Every row gives one point. The window is the flat piece filled in between its corners: a triangle in 3 columns, a solid with four corners in 4, and so on. A path goes straight from each point to the next, and from the last back to the first. After which points does the path pass through the window?

Window (3 x 3):
[[ 0.78 -0.16 -1.47]
 [ 0.62 -0.65  2.39]
 [ 0.24  1.13 -1.48]]
Path:
(1): [ 0.23 -0.54 -1.38]
(2): [-0.62 -0.86  0.10]
(3): [ 1.16  1.51 -0.48]
(4): [ 1.22  1.53 -0.47]
(5): [-0.53  0.46 -1.00]
(6): [-1.43  0.20 -1.17]
(7): [ 2.63 -0.48 -0.86]
(8): [ 2.71 -0.47  1.02]
(9): [-0.68 -0.03 -1.81]
(10): [-0.87 -0.05  2.46]
(11): [ 2.29 -1.10  1.32]
(12): [ 1.82  1.74 -2.78]
(13): [-0.69 -0.59 -1.11]
(14): [-1.12 -0.02 -2.24]
(15): [ 1.25  1.57 -2.33]
(16): [ 1.04  0.49 -1.15]
Through the window after points: 2, 6, 8, 10, 16

Window (4 x 4):
[[-0.53  0.45  0.65  1.63]
 [-0.53 -1.29 -0.26  0.13]
 [-2.50 -0.22  0.55 -2.93]
 [ 2.38 -0.75 -0.50  0.64]]
Path:
(1): [ 0.09 -0.29  2.37  1.82]
(2): [-0.37 -0.90  1.94 -0.76]
(3): [-2.12 -0.36 -1.56  0.66]
(4): [-0.75  1.66 -1.13 -1.67]
(5): [-0.26 -2.48  0.55 -0.71]
(6): [-1.04 -0.89  0.66 -2.51]
(7): [-1.70 -0.05 -0.91 -2.12]
(8): [-0.81  0.64 -0.38  1.11]
Through the window after points: 8

Window:
[[ 2.33 -1.76  0.34  0.89 -0.51 -1.39  0.37  0.67]
 [ 0.90 -2.23  0.58 -0.51  0.01  0.17  1.43 -0.09]
 [-1.24 -2.92 -1.55 -1.06 -1.24  1.08 -2.57 -0.40]
 [ 1.27 -2.02 -0.60 -0.42  1.23 -1.85  0.45  0.24]
 [ 1.06  0.90 -0.32 -0.29  0.58 -1.36  1.35  2.44]
 [-1.66  0.32 -1.49  1.72 -1.55 -2.75 -1.47 -3.30]
 [-2.08 -1.70  1.02 -0.71  0.21  0.86 -3.18  0.37]
 [ 3.04 -0.71 -0.12  1.18  1.39 -0.18  0.94 -0.60]]
Path:
(1): [ 0.63 -1.86 -0.10 -0.67 -0.63 -0.35 -1.66 -0.63]
(2): [ 1.84  0.82  0.34 -0.80 -0.08 -1.08  0.56  0.27]
(3): [ 0.47 -1.60 -0.29  1.79  0.53 -1.60  0.54  0.31]
(4): [-0.57 -3.25 -0.96  1.20 -0.75 -0.86 -0.37 -0.44]
(5): [ 0.49 -0.45  0.65 -2.12  0.69  0.63 -0.86  0.36]
(6): [ 1.77  0.40 -1.13 -1.24  1.17 -1.32 -0.40  0.47]
(7): [ 0.48 -1.47  1.47  3.18 -0.68  0.21  2.92  1.74]
(8): [ 0.23 -3.17 -1.39  2.45  0.06  1.35  0.12  0.36]
(9): [ 1.41 -0.27  0.25 -0.65  0.34 -1.72 -0.75 -0.32]
(10): [ 1.82  0.62  0.58 -1.52  1.02 -2.07 -0.32 -1.24]
(11): [ 0.25 -2.39 -0.68  0.79 -0.73 -0.81  0.03  0.83]
(12): [-1.03 -1.03 -1.18  0.79  0.00 -1.04  1.72  2.45]
Through the window after points: 4, 6
